Each row of a before or after table is a point. The points were changed in one or more steps. Then noise was added and the rows were shuffled. The steps act on columns, c1 being the first. Write out the steps. A step turns or swaps two columns, mirrors them in a line or flattens them onto one, adds a multiple of one to another, or multiplies or shifts one. Angles are multiples of 10 degrees, from the lower column toward the higher: turns from -170 to 170, lines from 10 to 170 but not 90. Use the fewest steps. Two steps may share a column if one is a turn and the other turns, adds or multiplies; they go together, in the order done. Otherwise the lowest column goes first.

Before (11 x 3):
[[-4.2  4.1 -1.9]
 [-3.2 -2.9 -1.1]
 [ 3.0  8.4 -5.5]
 [ 5.3 -3.3 -6.1]
 [-5.9 -0.6  4.1]
 [-1.3  4.5  5.8]
 [ 3.0  7.4  7.2]
 [-1.1 -3.3 -1.6]
 [-3.0  4.1  2.1]
 [-5.5  0.9  3.6]
 [ 1.4  7.1  1.0]]
After (11 x 3):
[[-1.3  5.6  5.2]
 [ 3.0  8.3  8.6]
 [-4.1  5.1 -3.9]
 [-5.6  1.8  0.8]
 [-6.1  0.5  1.2]
 [ 5.2 -2.4 -3.4]
 [ 3.0  9.3 -4.0]
 [ 1.4  8.2  1.5]
 [-1.1 -2.2 -2.1]
 [-3.2  5.0  0.6]
 [-3.0 -2.0 -2.7]]
Steps: add 0.5 times c1 to c3; shift c2 by 1.0

Before, 14 rows:
[[ 1.4 -4.6  3.3  1.3  1.0 -1.3 -6.7  7.6]
 [-0.2 -0.3 -7.3 -2.0  1.0 -1.9  5.2 -0.7]
 [-4.1  3.0  2.9 -5.4 -3.7  0.8 -5.1 -3.1]
 [-0.9 -2.0 -7.7 -1.9 -4.9 -4.9  3.2 -4.5]
 [ 3.6  3.2 -0.8  5.1 -1.4 -0.1 -3.6  2.7]
 [ 0.7 -0.6  4.4 -4.7 -4.4  4.1 -6.5 -1.9]
 [-2.7  5.3 -5.9  6.0  3.6  4.6 -4.3 -2.6]
 [-8.7  1.2 -3.0 -1.0 -3.5 -1.2  4.1  8.1]
 [-4.9 -5.6  0.3 -5.4 -1.4  2.7 -4.9  7.4]
 [ 3.3  5.4  0.4  4.0  1.9 -5.3 -1.3 -3.3]
 [-6.1  5.2 -0.1  6.4 -4.2  4.5  1.8  2.5]
 [-5.1 -0.3 -3.6  4.7 -7.7 -5.2  1.1  4.2]
 [-7.5 -0.5  1.6 -1.7  1.5  4.8 -4.9  7.7]
 [-9.0  0.4 -6.1  5.3  4.8  4.3  5.8 -3.2]]
After, 14 rows:
[[  6.1  -6.1  -0.5   0.5  -1.8  -4.0   2.7   2.4]
 [  1.7   4.6  -0.1 -10.7  -3.3  -7.3  -2.3   7.6]
 [ -4.9  -3.5  -0.7  -0.5   0.0  -0.5  -1.1   2.4]
 [  3.2   0.7  -6.4  -8.2   1.0   4.6   1.8  -0.8]
 [ -3.2  -4.3   0.4  -1.8   3.9   4.2  -3.8  -3.1]
 [ -0.2  -3.5  -6.2  -0.4   5.7  -6.8   0.3  -2.5]
 [  9.2  -2.4  -2.8  -7.0  -2.4  -0.1  -1.7   7.9]
 [ -4.3   4.8   3.3  -4.4  -0.6  -3.4  -4.9   7.9]
 [ -3.7  -1.2   4.3 -10.5  -4.2  -6.3  -0.4  -1.7]
 [  5.0  -1.9  -3.6  -1.6  -7.7   1.8  -5.2   4.8]
 [  1.2  -3.5   3.1 -11.8  -2.0  -5.6  -3.7  -2.9]
 [  3.4   1.1   1.6  -7.8   1.0  -9.6  -1.5   7.7]
 [  2.0   0.4  -8.0  -8.1  -5.3   4.8  -2.6  -4.0]
 [ 11.0   1.2  -6.0  -1.3   4.6  -2.7   3.4  -3.5]]
Steps: turn c1 and c7 by -150 degrees; turn c6 and c7 by 130 degrees; mirror c2 and c5 in the line at 80 degrees; shift c4 by -6.0
